Each row is a point. A path goes straight from each point to the next, and from the last back to the first. The post is the endless flat space through its rows: a point in 2 columns, a line in 3, a plane in 4, and so on, so that a path can go around it. How many times does the path go around the post? Going back the other way cancels.
(in the rows, 128 means zero)

Post, one row:
128 99
Path:
158 65
94 45
57 59
92 116
160 136
188 159
203 126
123 78
95 74
116 108
173 151
162 101
113 67
69 63
122 147
153 124
187 104
96 58
58 80
120 129
189 135
Times around: 4

Post (7 x 8):
181 154 117 101 141 128 106 150
76 152 107 182 134 146 206 120
131 69 174 137 39 157 90 112
120 182 102 117 110 96 190 128
135 112 150 132 140 109 123 126
147 116 67 101 185 111 118 107
134 131 139 105 125 110 63 151
Path:
63 229 124 147 135 122 137 213
134 142 55 119 44 136 117 165
188 115 166 144 98 112 131 128
212 205 139 68 55 100 151 88
103 193 171 132 79 118 222 99
147 161 82 27 144 41 131 96
206 210 96 91 148 113 159 100
59 100 125 182 144 113 121 105
33 179 159 184 144 73 117 197
193 213 120 161 153 115 229 219
176 103 160 188 97 175 108 150
185 69 123 139 148 144 111 85
114 134 163 172 59 109 105 158
89 191 73 132 138 104 154 174
166 84 160 49 70 126 105 148
64 116 106 154 156 205 133 118
108 175 98 115 148 81 149 92
153 56 188 144 132 77 65 94
25 84 117 215 173 131 90 146
61 104 89 160 129 158 166 150
209 203 189 101 164 153 101 223
95 126 174 110 161 94 82 111
167 120 117 114 165 180 34 139
223 136 174 85 112 166 137 145
47 142 86 126 172 147 127 176
84 126 110 138 161 69 154 157
249 131 83 83 118 88 189 88
79 221 81 81 73 41 155 118
186 170 96 95 165 133 162 87
139 115 183 128 151 133 100 150
Times around: 0

Post (11 x 12):
159 107 152 72 174 123 96 147 117 191 188 162
169 97 188 159 108 122 95 107 132 101 139 66
180 102 126 100 156 140 132 122 173 175 136 126
133 133 162 89 138 126 112 115 157 162 167 172
115 93 150 93 155 176 113 158 166 170 152 123
148 98 48 127 138 136 100 126 141 136 80 162
141 70 158 130 105 124 150 139 126 95 138 73
145 148 64 98 145 152 101 126 131 137 104 133
136 149 71 117 155 109 112 163 155 162 79 154
167 79 187 163 143 121 127 133 134 61 170 86
129 110 117 73 193 121 87 112 173 179 144 134
Path:
157 32 115 136 218 91 36 86 147 138 101 114
136 102 166 176 147 137 133 153 137 155 103 56
139 72 124 122 153 69 100 139 135 201 160 207
145 78 56 82 116 182 96 186 130 203 106 102
143 161 128 74 129 154 48 120 86 145 158 142
130 91 121 49 204 148 54 109 121 150 173 109
249 79 168 118 118 154 168 79 108 120 157 165
141 82 121 92 158 122 153 138 147 169 137 96
125 122 120 119 141 118 129 133 146 144 137 94
86 124 30 40 187 126 155 181 142 124 153 210
158 113 159 120 166 110 75 140 174 136 135 115
194 132 104 62 194 116 51 44 111 134 146 90
80 76 102 155 144 130 119 116 156 123 56 94
149 86 86 136 161 149 137 160 135 122 121 126
125 150 120 101 166 137 67 114 162 145 164 159
172 113 103 121 180 173 94 127 197 125 132 112
150 70 143 29 189 181 129 210 122 177 192 186
147 49 179 105 110 90 109 152 69 144 146 138
127 86 75 103 224 112 134 134 150 129 106 176
185 205 142 106 83 107 101 117 81 189 127 124
133 138 86 78 183 158 48 69 182 142 174 97
167 73 107 91 155 84 103 154 115 115 158 147
173 71 153 112 174 163 68 133 135 131 144 88
166 85 146 114 193 128 86 104 116 155 138 187
113 105 61 121 148 169 130 188 100 137 95 108
174 136 122 136 186 78 91 164 145 194 138 175
131 139 35 113 150 130 50 95 139 94 94 92
199 62 154 113 120 122 87 125 148 112 141 79
207 78 136 88 116 126 68 141 66 161 146 178
Times around: 5

Post:
123 164 136 170 152 115 84 80 129 162 148 153 93 139 130 87 76 150
140 131 170 172 116 112 79 141 110 140 141 94 125 77 187 177 85 123
110 139 135 110 101 134 100 128 126 155 110 124 132 96 178 160 114 127
123 130 149 87 107 110 116 124 86 135 147 78 125 133 171 162 117 110
128 171 145 159 172 122 90 110 117 98 141 164 128 145 139 93 76 157
114 169 144 153 164 142 137 111 143 136 160 127 124 146 110 141 61 152
127 101 132 124 129 92 116 108 114 132 130 103 146 89 189 165 122 111
134 87 116 105 115 145 196 124 120 121 129 128 82 118 86 157 209 126
164 137 57 104 80 149 206 93 114 105 118 115 131 137 69 173 221 126
102 153 134 160 137 132 122 77 136 107 114 120 91 187 126 161 61 158
147 119 135 128 99 85 100 160 146 122 138 107 144 119 155 158 98 127
139 117 106 131 94 147 202 124 123 123 146 148 155 184 93 145 208 134
154 110 150 123 95 99 146 144 112 141 141 109 145 88 201 142 115 155
134 123 189 110 85 102 118 113 126 114 143 108 162 96 175 148 129 121
78 144 137 158 137 129 111 98 111 120 146 118 121 137 102 103 91 163
139 136 115 151 99 115 113 120 168 122 168 124 118 86 228 156 129 125
171 64 104 93 92 172 182 110 115 128 147 124 146 160 89 142 234 145
Path, 30 rows:
145 166 122 90 91 127 183 149 161 97 194 126 142 180 160 154 160 158
143 94 120 154 97 110 189 153 158 168 141 191 182 160 222 145 122 173
112 116 173 129 141 97 108 95 114 91 107 163 158 207 102 119 76 127
107 114 172 132 128 130 128 97 112 81 123 98 109 95 147 138 146 108
93 132 249 116 158 131 102 107 138 101 96 115 143 157 170 162 71 138
112 123 128 168 90 153 163 133 125 178 172 101 167 94 207 174 153 155
132 141 90 111 87 130 134 117 128 117 102 123 126 84 112 145 128 170
130 120 99 186 81 143 141 55 159 116 175 184 124 157 143 115 185 127
113 161 92 130 114 145 136 136 131 159 156 123 107 111 172 145 134 96
149 89 187 180 104 150 140 184 163 147 202 126 114 119 215 134 165 146
144 132 138 136 112 148 122 65 127 173 141 99 55 86 124 162 155 125
170 97 165 194 140 133 98 108 156 126 161 168 125 68 138 124 128 178
137 77 142 107 95 100 124 110 112 155 186 57 177 109 85 133 121 127
174 129 91 163 73 139 124 95 115 144 96 139 123 165 125 147 130 137
127 183 116 157 114 139 133 67 165 149 136 101 114 129 177 185 140 84
139 178 163 136 145 115 127 149 140 149 128 113 144 162 131 143 88 153
188 106 150 154 67 119 136 144 154 114 182 109 151 129 183 194 183 128
113 172 130 119 156 142 85 22 93 124 163 171 117 121 158 71 124 126
173 120 215 167 121 132 106 131 136 121 216 138 158 125 197 111 106 139
183 171 105 145 56 110 132 96 120 122 139 161 162 112 172 136 111 145
130 120 142 162 136 103 72 138 169 163 178 111 75 123 159 205 114 93
86 134 198 152 131 116 122 123 159 105 169 80 142 156 160 201 78 110
126 87 164 54 116 116 161 80 120 120 167 94 177 139 122 108 176 115
138 140 188 160 128 82 119 100 154 79 112 128 158 83 192 176 71 88
92 170 95 119 119 115 101 124 148 142 136 177 111 110 112 99 83 128
181 122 123 69 107 145 161 149 75 164 155 126 172 179 119 142 140 166
130 133 163 111 118 103 138 147 132 132 191 111 124 200 171 128 115 137
131 79 158 69 107 152 146 119 123 117 134 96 122 113 74 116 195 150
146 199 194 170 135 134 145 147 110 97 172 95 136 171 171 173 95 116
112 168 158 155 177 142 115 134 124 144 152 91 112 191 171 207 84 109
Times around: 2
